Every row gives one point. Each copy is the shape, with its points in the same order, stretched, turned, moved and blurred by noise. Say if it was mirrored as well.
In the rows, 128 means zero.

Shape (7 x 3):
[[127  78  99]
 [155 122 164]
 [106 123  76]
 [119 160 101]
 [160 139 175]
 [166 157 115]
 [133 130  98]]
Copy 1 (7 x 3):
[[162 189 126]
 [168  88 102]
 [104 180 172]
 [ 95 131 176]
 [161  68 104]
 [154 106 178]
 [140 150 163]]
Copy 1 is: only turned
Copy 2, 7 rows:
[[ 92 112 150]
 [163 121 151]
 [ 85 144 118]
 [122 157 110]
 [180 129 146]
 [141 169 148]
 [114 144 132]]
Copy 2 is: mirrored
Copy 3, 7 rows:
[[111  74 163]
 [ 96 127 104]
 [137 109 187]
 [130 146 165]
 [ 95 147  95]
 [ 75 145 147]
 [108 119 164]]
Copy 3 is: only turned
Copy 4 (7 x 3):
[[154 131  74]
 [175 133 166]
 [ 99 134  76]
 [ 87 125 135]
 [169 133 193]
 [123  88 159]
 [121 117 110]]
Copy 4 is: mirrored

Shape:
[[ 88 143 162 162]
 [111  85 109 138]
 [167  96 110 155]
 [108 107 115 145]
 [ 91  90  95 130]
 [124  89 113 155]
 [168  96 121 158]
 [135  92 215 133]
 [117 181 139 143]]
Copy 1 (9 x 4):
[[138 146 101 167]
 [122 119 107  95]
 [107  71 123  88]
 [120 119 106 112]
 [105 138 100  93]
 [116 101 103 101]
 [122  75 136  92]
 [227 142 137 159]
 [105 138 138 157]]
Copy 1 is: mirrored
Copy 2 (9 x 4):
[[104 151 141  84]
 [114 108 139 128]
 [155 109 114 120]
 [120 124 138 123]
 [108 112 144 137]
 [127 108 129 120]
 [154 111 109 103]
 [ 86 133  94  88]
 [126 179 138  98]]
Copy 2 is: only turned
Copy 3, 9 rows:
[[134  85 113 165]
 [113 174 120 169]
 [166 173 164 120]
 [118 154 115 156]
 [ 90 181 105 184]
 [144 162 134 151]
 [188 158 162 116]
 [205  95  83 128]
 [112  87 130 121]]
Copy 3 is: only turned
Copy 4:
[[137  89  86 158]
 [116 100 174 150]
 [160  86 198 103]
 [133 100 147 154]
 [114 115 158 172]
 [134  82 174 145]
 [156  85 194 101]
 [ 67  75 142  96]
 [181 132  75 127]]
Copy 4 is: mirrored

Shape:
[[134 139 151 132 151 205 131 104]
 [109 114 161 142  66 107 129 151]
 [166 103 150  93 160 106 115  93]
 [102 102 163 139 152 119 150  90]
 [106  95 161 165  95 158 103 157]
 [160  99 142 175 170 129 140  98]
 [128 119 142 116 165 114  96 109]
 [102 183 160 122 122 109 123 141]
 [168  98 144 170 146 138 130 149]
 [100 109 103  35 145 124 140 105]
 [104  98 133 167  75 117 109 106]
 [145 139 132 163 124 102 143 198]]
Copy 1, 12 rows:
[[ 79 134 114 112 112 166  92 122]
 [139 118 132 168 117 113 162 149]
 [133 122 159 117 172 129  96 159]
 [ 68 119 122 131 152  93 113 133]
 [100 134 148 146  86 130 162 133]
 [ 72 151 118  76 117  98 106 150]
 [113 128 150 109 152 127 127 131]
 [152 132 115 153 147 144 149  82]
 [109 152 134  89  85 111 123 146]
 [119  27 107 141 189 142 133 141]
 [ 92 136 130 142 116 111 165 173]
 [161 125 112 114  84 112 168 113]]
Copy 1 is: mirrored
Copy 2:
[[ 95 135 157 149 118 237 159 167]
 [179 114 111 184 140 106  69 118]
 [107 197 143 129 156 138 135  85]
 [171 143 135 156 156 170 155 105]
 [161  90 139 150 159 174  59 146]
 [114 117 161 144 201 178 141 131]
 [123 171 145 108 156 127 134 117]
 [159 152 142 166  97  96 134 140]
 [113  92 172 155 179 168 101 128]
 [111 204  99 123  63 114 202  57]
 [153 118  89 154 180 116  78 155]
 [129  78 174 175 132  91 105 111]]
Copy 2 is: mirrored
